Each row is a point. Two turns around zero, p and q, are shown by what they do to some points. Write where each new point lands after one turn and then the other. Backwards means that the second turn is done in reverse. Each puzzle has new turns, and all numbers are rounded.
In the rows, 128 means zero.

Turn p:
[110 154] -> [143 156]
[182 111] -> [138  72]
[ 91 119] -> [103 157]
Turn q:
[ 89 139] -> [153  96]
[142 171] -> [ 91 102]
[139 135] -> [115 129]
[110  63] -> [181 170]
[160 132] -> [100 144]
Where do these land?
p, then q backwards: [184 135] -> [ 75 147]
q, then p: [93 88] -> [162  87]
q, then p backwards: [106 127] -> [147 139]
q, then p backwards: [129 161] -> [142  98]

Turn p:
[128 111 141 156] -> [150 103 128 140]
[106 124 106 165] -> [111  94 132 158]
[ 94 130 148 143] -> [140 131 122 168]
[108  88 135 167] -> [154  91 151 160]
[164 152 109  40] -> [ 97 195 135  61]
[168 163 129  97] -> [116 154  99  82]
Turn q:
[152 137 176  85] -> [152 140 146  67]
[102 156 100 143] -> [145 111 101 162]
[111 125 112  92] -> [121 125  91 108]
[ 90 124 124 129] -> [130 148  99 144]
[185  97 128 191] -> [ 91 116 203 159]
Where do these land?
q, then p: [135 159  99 157] -> [154  85 142 127]
q, then p backwards: [ 91 113 112 131] -> [110 166 137 130]
p, then q: [152 104 130  46] -> [195 120 122  70]
q, then p: [ 91 126 165 124] -> [100 134  89 107]
q, then p: [198 122 138 151] -> [195 154 133 148]
p, then q: [100 143 124 160] -> [109 135 132 168]

Turn p:
[125 139  73 123 145 179] -> [188 159 145 102 124 149]
[130 108 198 121 145 124] -> [ 77 115 105 158 139 164]
[138 186 123 117  99 138] -> [122 131 149  76 162 112]
[113  90 133 135  77 178] -> [127 111 100  81  75 157]
[165 144 185 103  91 105] -> [ 79  83 103 112 173 120]
[ 75 139  97 172 155 135] -> [136 176 175 139  85 124]
[146 145 101 135 150 107] -> [152 129 152 147 147 107]
[177 105 115 130 111  91] -> [147  74 115 146 137  97]
[ 82  95 128 116 179  96] -> [123 175 106 191 110 122]
Turn q:
[136 118 157 150  80  81] -> [150 104 192 113 106 115]
[107 163 116  98 179 150] -> [109 162  88 138 150 174]
[132  60 132 146  97  76] -> [180  87 164 156  95  95]
[113 155 121  73  93  88] -> [132 104 135 102  83 187]
[108 148 128 135  83 173] -> [107 157 118  81 100 104]
[129 166  93 140 162 161] -> [ 73 153 100 143 147 134]
[136 100 145 151 191 145] -> [147 148 115 167 184 109]
[164 113 132 131 139 149] -> [127 109 113 125 160 105]
Where do these land?
p, then q: [154 124 173 152 110 180] -> [164 150  70 104 122 102]
p, then q: [121 106 124 132 167  89] -> [104 138 171 148 130 102]
q, then p: [136 140 105 158 118 161] -> [111 160 127 136 119  91]
q, then p: [ 69 140 117 112 156  95] -> [127 112 173  75 122 155]
p, then q backwards: [186 189 146 158  75 145] -> [209 161 169 128  85 111]
p, then q backwards: [111  73 128 132 109 115] -> [112 103  80 110 110 134]
q, then p: [ 90 103 126  97 169  96] -> [157  89 173 104 123 156]
q, then p backwards: [ 95 138 107  75 139  99] -> [124  78 143 133 148 175]
q, then p: [190 140 127 137 108 171] -> [134 171  85 173 125 105]
